Each row of a before or after table is a point. The points were changed in one or more steps. Then noise was added and the rows were shuffled. The steps act on how far a point lies along the listed directions, d1 being the first. Write out the steps. A step turns or swaps two directions, mirrors them in a line or flattens them onto one, adds a multiple of one to another, or multiplies one. Angles are multiples of 10 degrees, from the lower direction toward the higher: turns from -170 to 170, lines from 10 to 170 but not 90. Use the fewest steps. Two steps may share a direction if one is a turn and the other turns, adds or multiplies; they go together, in the order done. Otherwise the lowest direction goes first.

Directions:
(1): -12 49
(2): 49 12
Before, 10 rows:
61 -21

-54 49

-1 46

-13 -13

6 50

16 -26

-65 53

-26 -27

23 36

16 5
After:
-3 -29

-20 -2

25 68

17 -5

-21 42

31 -14

30 79

-45 -51

-34 21

-30 40
Steps: multiply d2 by -1

Directions:
(1): 38 19 -38 -46 -18 -46
(2): 26 6 -14 74 0 -39
Before (9 x 6):
-30 -4 17 78 -9 4

51 7 -30 4 10 -61

-27 1 10 64 4 15

-10 -18 19 43 12 31

11 -19 24 73 -6 25

-20 -18 -11 -10 4 34

8 -12 -4 64 12 -1

-4 9 24 74 16 13

-70 -15 45 -107 8 89
After (9 x 6):
6 -14 15 74 35 -8

-59 -9 31 -22 -11 49

-46 2 15 -26 5 44

-32 2 38 -24 14 59

-26 -23 19 2 19 48

47 37 -63 -120 -36 -68

3 -7 -35 -31 -6 7

-12 -11 13 -42 4 38

-16 -22 36 -21 -10 67
Steps: turn d1 and d2 by 90 degrees

Directions:
(1): -2 -28 -17 77 -39 -3 8 -21 -68 24 -1
(2): -20 53 -56 -8 -41 27 -68 -7 -3 -11 25
(3): 7 3 35 3 -30 53 9 79 -30 -44 -5
(4): 31 -32 -3 10 5 95 3 -39 36 17 7
Before:
3 26 -50 3 -7 7 -25 -32 6 14 28

-28 -27 52 40 -26 -45 33 26 -62 4 1

14 -11 24 15 25 9 37 -48 -1 22 -10

-19 -28 15 63 -30 -67 11 56 -105 5 -7

-3 -7 8 -3 16 18 6 34 16 -15 13

-33 47 -5 -83 59 -15 -16 -45 117 14 13

-1 -25 7 35 -26 -24 22 4 -44 26 -21

-6 35 -9 13 -41 -17 -17 27 -33 -34 7
After, 8 rows:
24 -11 -26 11 15 29 6 -44 22 23 20

-46 17 7 33 -57 -32 -18 25 -66 -6 19

10 22 -18 16 -45 45 -26 3 -11 -24 17

-5 -2 7 -3 17 5 7 36 12 -17 12

-30 12 -37 57 -67 -16 -52 40 -98 -2 19

-6 8 25 11 22 -46 35 -26 -22 13 -13

-11 -4 -13 32 -42 -27 -2 7 -50 19 -14

-25 34 7 -80 69 -12 1 -47 120 17 7
Steps: turn d2 and d4 by 70 degrees

Directions:
(1): 21 -9 -24 -14 57 22 62 5 -10 24 12 -24 -35 82
(2): 10 35 4 -21 -15 5 54 19 30 31 -42 96 10 -2
(3): 1 110 28 -19 -3 -5 -16 21 -1 -7 47 -14 -41 5
(4): 0 -25 -4 -3 -82 -9 6 73 -6 49 38 -21 20 27
Before, 10 rows:
-7 17 3 47 -36 -24 -98 -24 -19 -47 38 -87 16 -70

-2 5 -25 -15 -3 -11 37 6 25 -12 -10 41 -2 -19

-18 6 -14 -18 7 15 60 -18 17 -16 -56 90 23 -50

10 62 3 -25 78 29 92 -25 30 -13 -46 73 -22 28

-20 13 26 -8 -61 8 -73 37 -7 6 42 -41 9 -22

-13 -43 9 44 -17 -17 -50 6 -14 -1 37 -67 35 -3

29 24 -6 -9 -3 -2 40 -3 8 -1 -37 65 3 32

-24 -5 13 2 -63 -7 -42 26 9 3 14 -38 16 -43

-32 -9 13 40 -50 3 -53 31 -20 -4 46 -83 0 -18

17 117 10 -26 27 -9 50 9 19 -2 -24 68 -25 -28
After, 10 rows:
-18 33 27 35 -8 -18 -63 5 -10 -14 46 -58 11 -13

23 -68 -42 8 49 2 68 -19 8 10 -81 50 35 -12

-6 7 -5 48 24 -14 -87 -65 -18 -61 14 -84 3 -68

-26 -41 11 14 -31 14 -82 -12 0 -18 4 -27 31 -49

-15 42 -9 -30 21 18 78 -13 17 -12 -38 86 -3 -22

26 8 -9 -5 -20 0 47 11 5 6 -41 57 14 37

-38 -16 16 46 -38 6 -67 0 -18 -23 29 -67 8 -48

1 4 -23 -9 2 -7 40 6 28 -11 -13 40 -3 -13

-25 0 12 7 -29 -8 -51 -12 18 -21 -3 -21 24 -70

17 -32 -25 -16 57 34 119 7 20 22 -41 53 -4 67
Steps: turn d1 and d4 by 40 degrees; mirror d2 and d3 in the line at 170 degrees

Directions:
(1): 36 -22 22 10 72 21 54 13 -27 -13 -26 -16 -50 2 13 17 3 -18 9 -103 17 52
 21 -27
(2): -14 14 26 -39 -33 22 -12 -23 8 23 -118 -18 29 32 19 21 12 -7 66 15 -1 60
 -17 16
Before (10 x 24):
12 -10 11 7 6 4 25 9 2 -13 -13 -5 -21 9 4 3 4 -7 -11 -31 6 13 1 -15

-5 -6 -3 17 8 -20 2 18 10 -6 65 11 -12 -7 -25 -7 -21 10 -26 -2 -3 -54 17
 -6

6 -3 -3 4 9 -4 7 17 -5 -4 7 4 -11 7 2 -1 -1 -6 -17 -8 6 2 8 -10

3 4 17 -35 -16 26 6 -8 11 1 -76 -6 5 18 19 10 14 -3 38 9 -3 34 -23 5

27 -16 0 24 39 6 25 14 -8 -7 52 0 -40 -22 7 -3 -3 -5 -18 -49 4 -13 24
 -31

-23 1 -10 -4 -38 -5 -19 -6 7 -5 14 15 36 5 -10 -4 -4 16 2 53 -16 -23 10
 18

4 3 14 -21 -19 21 -11 -29 -6 13 -101 -11 24 26 -1 19 1 6 54 -10 6 50 -21
 -2

2 7 22 -39 -10 18 -4 -21 -3 5 -64 -12 2 23 9 15 -5 8 41 -14 8 32 -10 1

19 -12 -9 21 3 -14 9 5 -6 -17 69 19 -22 -12 -3 3 -13 4 -40 -11 0 -33 10
 -11

-21 13 -10 -16 -39 -2 -31 -16 18 21 -19 9 38 5 -12 -9 1 1 3 69 -10 -9
 -13 23
After:
21 -7 35 -33 30 29 26 -12 -19 -2 -77 -20 -28 23 14 28 -4 -2 45 -73 16 61
 1 -12

0 0 -20 15 -35 -27 -22 -3 10 -11 85 31 7 -15 -9 -8 -15 15 -45 46 -12 -63
 -3 4

25 -9 29 -29 27 39 38 0 -5 -8 -94 -15 -24 21 27 22 16 -13 43 -53 7 64
 -10 -11

-22 0 -11 -6 -37 -5 -20 -7 5 -4 14 15 34 5 -11 -3 -3 17 0 50 -16 -20 11
 16

12 -9 12 7 5 3 25 9 1 -14 -12 -3 -20 8 5 3 4 -8 -13 -32 6 14 -2 -16

-14 9 -1 -11 -20 1 -16 -13 11 17 -26 4 22 3 -8 -3 0 -3 7 44 -6 5 -8 18

-22 6 -15 13 -31 -32 -26 10 24 -1 79 19 17 -6 -31 -15 -23 21 -31 52 -11
 -83 7 9

4 1 -5 2 1 -7 -1 14 -2 -3 12 4 -2 6 -2 0 -2 -3 -18 4 3 -4 5 -7

32 -14 28 -13 38 36 31 -17 -26 1 -119 -23 -14 29 10 34 2 -8 59 -87 21 91
 -4 -23

11 -5 -9 20 5 -5 -2 8 3 -1 66 8 -16 -25 1 -12 -3 5 -23 0 -6 -40 12 -17
Steps: add 1 times d2 to d1

Directions:
(1): -21 -10 -1 -67 51 -32 -8 54 23 11 6 31 -19 47 7 20 -63 26 27 6 13 -36
 -11 -21 -41 10 -36 4 -39 10 -1 -52 -28 -88 -71 -21 29 32 -31 -50 32 21
 -22 -50 22 -46 -69 -14
(2): -44 -17 5 6 -12 17 -46 -22 47 -22 -54 -64 -13 41 -26 24 -5 48 19 10 -4
 -2 -58 25 -9 64 36 40 -8 -76 -1 -63 21 9 41 51 -42 24 14 10 79 27 28 45
 27 -12 -19 49
(3): 28 11 21 -10 29 -9 18 -2 -32 -41 26 39 20 -17 11 -35 -11 9 -5 -14 -10
 -33 31 -1 -2 41 83 -66 -29 -66 -42 -51 19 7 -21 31 91 57 12 16 2 -37
 -36 7 18 97 -5 41
(4): 21 -51 -31 2 -22 -27 12 15 -28 21 19 -11 -12 76 15 -18 -8 -28 -55 23 -24
 10 62 -53 15 94 56 20 -20 41 7 13 29 -35 0 59 -80 21 15 42 1 13 -51 -29
 21 -3 23 -56
(5): -28 37 -7 68 7 -34 16 -53 -32 65 50 -9 -60 -3 -20 5 5 21 10 -67 -43 -21
 3 -40 -9 -47 45 40 -51 -10 22 -84 11 -7 -32 4 -12 -23 23 0 -63 -25 -25
 41 -13 -64 -2 28
(6): -26 -34 59 59 14 29 -36 3 3 4 21 -4 59 -84 18 66 -6 54 2 8 -38 2 8 -37 6
 -31 -2 5 45 36 -9 6 17 -76 -41 86 -20 0 28 -52 16 -6 9 -31 44 28 46 11
Before:
-27 37 19 43 28 -13 26 -43 -43 57 55 8 -36 -37 -19 -1 -3 17 31 -70 -32
 -45 13 -53 -53 -41 52 -6 -53 -30 9 -93 -6 -38 -48 6 42 -7 18 -26 -76
 -50 -28 25 -14 -31 -28 50

27 4 -47 45 -64 -12 55 -37 -44 8 7 -45 -56 55 1 -46 47 -61 -28 -8 12 31
 28 1 8 33 71 13 -18 -7 6 3 10 93 55 -6 -43 -22 30 68 -46 -13 0 38 -28
 -8 43 -17

-13 30 -10 -41 6 13 -2 5 12 -22 -31 1 -2 2 -9 18 -15 3 41 -8 38 -10 -32
 26 -7 -19 -34 5 -2 -29 3 -6 -8 28 36 -60 51 -26 -36 -3 3 23 19 28 -24
 -4 -23 6

-70 32 38 41 28 49 -28 -43 42 -9 6 -23 10 -76 -27 34 23 57 52 -38 10 -17
 -65 22 -20 -60 6 2 1 -44 -20 -65 2 9 -25 -7 54 -2 -4 -14 24 5 21 34 -15
 -5 -19 61

-1 -46 -30 -44 -36 48 -11 -9 29 -73 -75 -62 21 52 -33 -37 -4 8 -12 45 27
 17 -17 57 19 121 58 -8 25 -74 -23 -3 19 66 51 39 -22 30 6 59 58 30 23
 37 22 64 5 5

0 10 -51 -45 6 -39 36 21 -13 28 8 1 -55 52 -7 -16 -13 -19 -17 -23 21 -14
 20 -21 9 32 6 8 -73 26 42 -2 6 -1 6 -32 -21 -13 -18 19 16 13 -30 -14 2
 -59 -43 -32

-22 37 32 -24 59 5 -30 13 42 -27 -1 2 -10 7 -5 4 -7 35 46 -13 2 -45 -27
 28 -29 -11 30 -38 -41 -90 -27 -94 -30 -24 -1 11 100 43 5 -40 57 6 18 8
 16 34 -77 82

16 12 -61 -9 1 -52 70 24 -40 59 44 14 -58 70 7 -33 -18 -60 -11 -18 6 1
 58 -30 -8 45 7 42 -51 40 2 1 1 -17 -1 -16 -39 11 7 41 -64 2 -54 -40 -14
 -45 -10 -56

73 42 -29 -62 41 -11 47 47 -3 -15 -7 55 4 50 -6 -54 3 -44 9 -10 35 -14 9
 37 -8 -47 -56 -47 -15 -7 -13 21 -4 24 2 -111 87 -5 -24 -30 -25 -20 10
 -37 -27 34 -31 -29

-2 7 17 -83 37 1 15 38 11 -23 -21 54 -3 -23 17 -2 -54 -12 45 25 33 -38
 -14 30 -8 -21 -58 -66 3 -1 -37 5 -37 0 -9 -66 75 6 -46 -25 23 14 -7 -13
 -24 23 -49 -6

-2 -5 -29 -55 -9 -41 8 22 17 22 -29 -4 -44 60 -10 -1 -30 5 -1 12 26 6
 -11 -19 -7 4 -19 12 -42 -5 23 8 -13 26 21 -56 -25 -23 -28 22 -9 34 -5
 -4 -11 -47 -49 -32

6 -18 31 9 -4 28 -11 16 2 -43 -2 -1 48 -38 27 12 -28 26 -3 22 9 0 -5 1
 21 42 16 -62 48 -30 -33 -7 24 -29 11 52 29 30 -1 -3 58 -20 -3 -29 42 97
 29 40
After, 12 rows:
-24 42 44 52 9 50 -38 -24 41 -11 -10 -31 23 -76 -6 30 55 18 40 -16 -3 3
 -38 47 6 -94 -14 -16 31 -34 -1 2 -25 29 51 7 45 -30 26 -37 16 -1 71 30
 -12 28 -1 70

52 41 -16 33 -8 21 27 -18 -2 2 -19 -10 7 6 -25 -29 55 -31 -3 -21 4 16
 -11 43 22 -71 -29 -1 18 -11 1 36 29 73 61 -62 12 -44 16 -8 -39 -24 45
 18 -35 27 29 -8

16 -16 -15 12 -43 -10 12 -18 -15 9 -19 -22 -9 10 -3 -8 16 -5 -34 13 -3
 33 19 -22 30 11 35 1 -6 -6 14 45 21 67 61 4 -47 -35 10 60 -29 10 -3 21
 -13 15 19 -26

-18 17 27 1 21 7 -4 12 9 -11 16 12 7 -36 15 24 -44 40 36 -13 13 -25 -33
 -2 -4 -16 -19 -44 15 -28 -17 -55 -6 -44 -27 0 58 14 -15 -36 33 -21 -2
 -22 23 30 -13 53

-14 21 -16 3 -26 21 -4 -15 1 0 -25 -25 -3 -6 -9 25 9 -10 20 -7 17 16 -20
 11 8 -25 -29 32 18 4 22 26 5 40 62 -39 -6 -52 -19 10 -19 24 25 35 -29
 -23 16 -17

33 6 -54 -49 -16 -37 58 17 -24 -20 -1 2 -63 108 9 -57 -9 -56 -2 3 47 -5
 18 11 -27 65 49 -21 -62 -35 -14 -37 -22 52 9 -47 32 27 -9 40 -8 0 -22
 -1 -15 -3 -31 -19

-19 10 23 30 -22 30 5 -38 -3 12 -14 -8 2 -85 0 22 11 -7 27 4 -7 4 -19 23
 30 -67 -30 -19 47 16 -13 33 -2 54 47 -15 -16 -53 -2 1 -20 -5 27 46 -41
 8 32 12

21 4 -27 17 -26 1 32 -16 -33 -6 8 -14 -7 -18 -2 -24 32 -25 -41 -20 3 10
 37 -7 43 39 57 -20 -27 5 26 39 40 54 57 27 -24 -17 18 54 11 -10 -15 17
 8 29 25 -9

36 10 -27 22 -12 -8 59 -1 -46 -1 29 5 -5 9 11 -40 11 -49 -20 -9 -2 12 57
 1 17 72 61 -2 -15 -13 -31 21 28 34 40 34 -5 29 35 64 -40 -19 -39 -10 -2
 65 35 -13

-15 9 30 12 2 38 -1 -11 -4 1 -4 -6 29 -63 -11 11 13 0 26 -9 5 -8 -9 -1
 -36 -29 -11 -29 19 -14 0 4 -16 -10 5 1 33 -14 1 -26 -22 -24 22 6 -7 17
 -7 31

-68 11 16 12 14 48 -31 -14 61 7 -9 -31 14 -46 -23 45 19 29 43 -5 32 8
 -61 19 -17 -67 -61 26 24 24 3 0 -17 -10 -20 -35 5 -24 -24 -23 29 33 26
 -2 -20 -50 -21 4

-6 3 -34 -47 2 11 22 -15 3 -31 -23 -17 -19 44 -33 -46 -23 10 10 -6 22
 -14 -14 35 -2 51 43 -12 -20 -64 -16 -56 -3 41 -12 -17 40 15 -5 32 -7 6
 -5 35 0 18 -32 11
Steps: mirror d1 and d6 in the line at 70 degrees; multiply d2 by 0.4; turn d3 and d4 by -50 degrees; multiply d5 by 0
